Rows are points. To make a cloud, some directions were put in groups of two or more. Within a group, all points are equally far from the middle, so they leave a hole (a ring in 2 directions, a hollow ball in 3). The other directions are filled evenly. Then the cloud was stretched, turned, moved and blurred a little. How many holes are there, and how many directions does each take, smallest first?

Cloud (15 x 2):
[[  6  -7]
 [  4 -60]
 [-20   2]
 [-23 -29]
 [ 19 -32]
 [ -2   1]
 [-11  12]
 [ 33  -1]
 [-20 -19]
 [ 18 -14]
 [  0  36]
 [ -5  27]
 [  4 -55]
 [ -4  12]
 [ -6   7]]
Holes: 0

Cloud (14 x 2):
[[-37 -38]
 [-23  41]
 [-37  29]
 [-43  20]
 [-28 -44]
 [ 19  40]
 [-50   1]
 [ 13 -45]
 [-48   9]
 [-48   7]
 [ 37 -18]
 [-43 -31]
 [ 31 -31]
 [ 23 -37]]
Holes: 1 (2)

Cloud (14 x 2):
[[-39  38]
 [  9 -36]
 [ 23  36]
 [ 14  41]
 [-38  39]
 [-41  36]
 [-39  37]
 [ -2  46]
 [ 40  14]
 [-51 -10]
 [ 22 -31]
 [-40 -23]
 [-50  26]
 [ 31  28]]
Holes: 1 (2)

Cloud (21 x 3):
[[-16  18 -11]
 [ 14  -3  52]
 [-26 -56   3]
 [ -8 -10 -19]
 [ 19  17  52]
 [ 29  -1 -14]
 [-33 -42 -16]
 [  2 -58  12]
 [-28  38   3]
 [-13  28  46]
 [ -4 -47 -11]
 [ 31  39  39]
 [-31 -51  20]
 [ 18  35   8]
 [ 31  39  16]
 [ -7  31  -1]
 [-14  -8 -19]
 [-16  25  -7]
 [-58 -52  -6]
 [-60 -50  18]
 [-26   7  49]]
Holes: 1 (2)

Cloud (22 x 3):
[[ 20  13  23]
 [ 30   1 -12]
 [ -4 -21  -8]
 [  4  17 -19]
 [ 49  -1  12]
 [ 49 -13  29]
 [-18   8  22]
 [ 39 -22 -11]
 [ -3 -30 -13]
 [ 53  11 -26]
 [-13 -44  45]
 [ 48 -10 -39]
 [ 38  21  13]
 [-14  20   5]
 [  5 -29  23]
 [ 16 -34   6]
 [ -8 -10  20]
 [ 24  -6  44]
 [ -2 -60  25]
 [ -8 -30   1]
 [ 21 -36   7]
 [ 35   9 -29]]
Holes: 0

Cloud (29 x 4):
[[-42  42  33  20]
 [ 11  56  28  -4]
 [  2  48  -8  10]
 [  0  59  21  10]
 [-13 -57 -15  28]
 [-27 -35  31   0]
 [ 19  -2  -4  -8]
 [-25 -23  29  46]
 [-31  55 -15   4]
 [-32  60  11  35]
 [ 20  16  30  -9]
 [ 24  30  -7  24]
 [  5 -35  29 -15]
 [ 24  10  17  30]
 [-12   6 -53  29]
 [  3  21  -9  -3]
 [ 21   1  39  -5]
 [-38  13  23  32]
 [-29   4  43  30]
 [ 47  27  25  12]
 [ 39  15  -5 -21]
 [-16  16 -10  40]
 [ 40  13  13 -23]
 [ 19 -36  36   1]
 [ -2  45 -14  11]
 [-29  53  -9  40]
 [-35  52  13   5]
 [ 19  51  -7  36]
 [ 34  17   8  -2]]
Holes: 0

Cloud (27 x 4):
[[  2  -2   7 -45]
 [ 30 -14  44 -23]
 [ 24  30  21 -25]
 [ 18  53   3  28]
 [-17  10  10 -28]
 [ 24  53 -34  15]
 [-43   9 -47  -6]
 [ 53  -8  30  31]
 [ 37  -5   6  41]
 [ 25  19  -8 -23]
 [ 30  -2 -25  46]
 [ 52 -43 -14  -7]
 [  0  18  16   1]
 [ 20  41 -32  13]
 [  2  45 -43  -8]
 [-18  21 -29  10]
 [  5  40 -15  26]
 [ -1  36 -26  -9]
 [ -5 -15  -2  31]
 [-23  46 -26 -10]
 [  7 -17  26  30]
 [ 27 -18  -8  38]
 [ 34  25  18 -22]
 [ 60  -5   4  26]
 [ 40  17  37  -5]
 [-30  16  10  11]
 [-30  20 -10  25]]
Holes: 0

Cloud (29 x 4):
[[-22 -40  16 -44]
 [-26 -59 -11  -2]
 [ 21  15  28  14]
 [-33  -6  42   6]
 [-23 -32 -24  -1]
 [-24 -40  38  -8]
 [ 17  33  11  35]
 [ -3  50  -8 -12]
 [-10  40  -5  22]
 [ -5  32  37  28]
 [-22 -55  32   2]
 [ -1  19   0 -50]
 [  4 -31 -30 -15]
 [ 13  53  16  14]
 [ 33  15  -1 -34]
 [-17  21  39  36]
 [ -4  44  27  12]
 [-27  28   5 -10]
 [ 12   5  14 -43]
 [ 21 -17 -29 -15]
 [ 24  32  -6  24]
 [-36 -42 -17 -29]
 [ 29   6 -26  -7]
 [ -7 -52 -12   1]
 [-34 -39  37  -7]
 [  1 -29 -29 -60]
 [-28  -1   8  41]
 [  7  55  -5  11]
 [ 27   5  15  12]]
Holes: 1 (4)

Cloud (49 x 6):
[[  2  13  -7 -25   6   2]
 [  9  47  -5  16   0 -12]
 [  4 -27   3 -19 -11  32]
 [ 31  -2  -9   5 -25  35]
 [ -2  29 -30  24   6  38]
 [ 42  12  -2  -2  -7  21]
 [  7   3  22 -20 -21  34]
 [ 20 -27 -19 -26  17  13]
 [ 22  21 -20 -20 -17  -3]
 [-13   0  -2   2  -9 -18]
 [ 23  13  28 -21  -4 -14]
 [ 15  18 -30  24  25  -3]
 [ 17   6   9  23   1  24]
 [ -8  20 -21   7  22 -11]
 [-11  38   1  29 -12  28]
 [-22  16  -4  -4 -18  44]
 [ 39  -8 -27 -31   5 -26]
 [-22  25  28  32  12  10]
 [  0   0 -11  24  -6  60]
 [  0   3 -29  23  31 -13]
 [ 10   9   5 -13 -36  24]
 [ -2 -21  22 -10 -25  -5]
 [ -5 -15   3  12  23  39]
 [ 13 -17   8  -6  -5  34]
 [ 22   1 -29 -34 -12  32]
 [-26 -24   4  20  49   3]
 [-42 -15  -3   7  53  -6]
 [-11 -10  -3 -25  -4  16]
 [ -2   8 -13  17  19  54]
 [ 43   9   1  -3 -34  14]
 [ 32  35   4 -23 -10  -8]
 [  4  -6   1  33   0  18]
 [-23  13   3  -1 -23  36]
 [-11  36  17  -5  25  -2]
 [ -7   9  -3  36   4  18]
 [ -5  36 -15   9  22  10]
 [  7 -12  -7  34   0   5]
 [-12  37  15  23  21  15]
 [  3 -38   2   6   5  17]
 [-11 -49  12 -19   8  21]
 [-20  -4 -27  30   1   0]
 [-19  23 -10   4 -21  41]
 [ -8  26  19 -10   0   5]
 [ 14   9 -31 -21 -20  12]
 [ 23 -17  -2  -1   6  12]
 [  6  19 -32  29   7  16]
 [-27 -16 -10  19  43  13]
 [  3 -13 -33  16  18  34]
 [ -9  18   2  21  25  42]]
Holes: 1 (2)

Cloud (56 x 6):
[[ -8 -10 -23 -15   4 -59]
 [ 14  26   9 -50  13 -11]
 [ 21  20  10  24   2 -31]
 [  7  36   3  33 -13 -27]
 [-22 -11  41   6  15 -26]
 [-21  20 -27  23 -20 -37]
 [-26   1  15 -10 -11 -44]
 [ -1  -7  37 -17  18 -12]
 [-12 -31  12 -30  16   1]
 [ -6   9  48 -25  10   4]
 [ 28   0   5  35   9 -20]
 [  9  41   3  37  29 -36]
 [ 18  43 -20 -22 -13  -4]
 [-27  39  12 -18 -38  -2]
 [  6  -7   6 -34  31  43]
 [-23 -10  -7 -25  26 -28]
 [ 38  -9  22  -9  -3  23]
 [ 15  50 -11  11  20 -21]
 [ -5 -22  31 -36 -26  36]
 [-41  14   4  20  15   5]
 [-18   6   5   3 -15 -60]
 [ 36 -19  -8 -23   9 -38]
 [ -5  28 -11 -26   7 -45]
 [-58  23  30  27   3   0]
 [ 24 -19  10 -36 -15  -9]
 [  9  17  -4  -9  -8 -48]
 [ -9 -12  -8 -36   3  56]
 [ 21   9 -41   8 -26  -2]
 [ 23 -29  12  26 -14 -19]
 [ 52 -11 -30  -5  -2 -33]
 [-35 -22  -6  -5   9 -18]
 [-23 -14 -23  25 -18  -7]
 [ -6  19  -3 -52  27  -1]
 [ -6  -5   3 -41 -34   8]
 [  6  32 -35   6  -8 -11]
 [ -7  12  31   6   3 -53]
 [  2   2  40 -50  -7  24]
 [ 11  35 -18  13 -24  14]
 [-19 -24  -3 -13  26   2]
 [ -4  37  20  41   5  -7]
 [-48  16 -11  20   4 -17]
 [ 51  -4 -14 -35  -2  -8]
 [-15  49  -8  -6 -26 -21]
 [-46  24  -8 -13   5 -11]
 [ -1 -14  10   3 -20  58]
 [-43  42  -1   3 -29  -2]
 [ 41  -5   6   2  20 -12]
 [-19  24   7  23 -25 -51]
 [-34   7  33 -47 -13  38]
 [  9   4  -2  43  -7   3]
 [-26  35 -14 -32   2  31]
 [  4  -8 -13  42  15  -1]
 [  1 -13  15  43 -13 -12]
 [ 17  -2 -10  25 -32  23]
 [ -7   6   2  30 -31  14]
 [-29  57  13  15 -27  36]]
Holes: 1 (4)
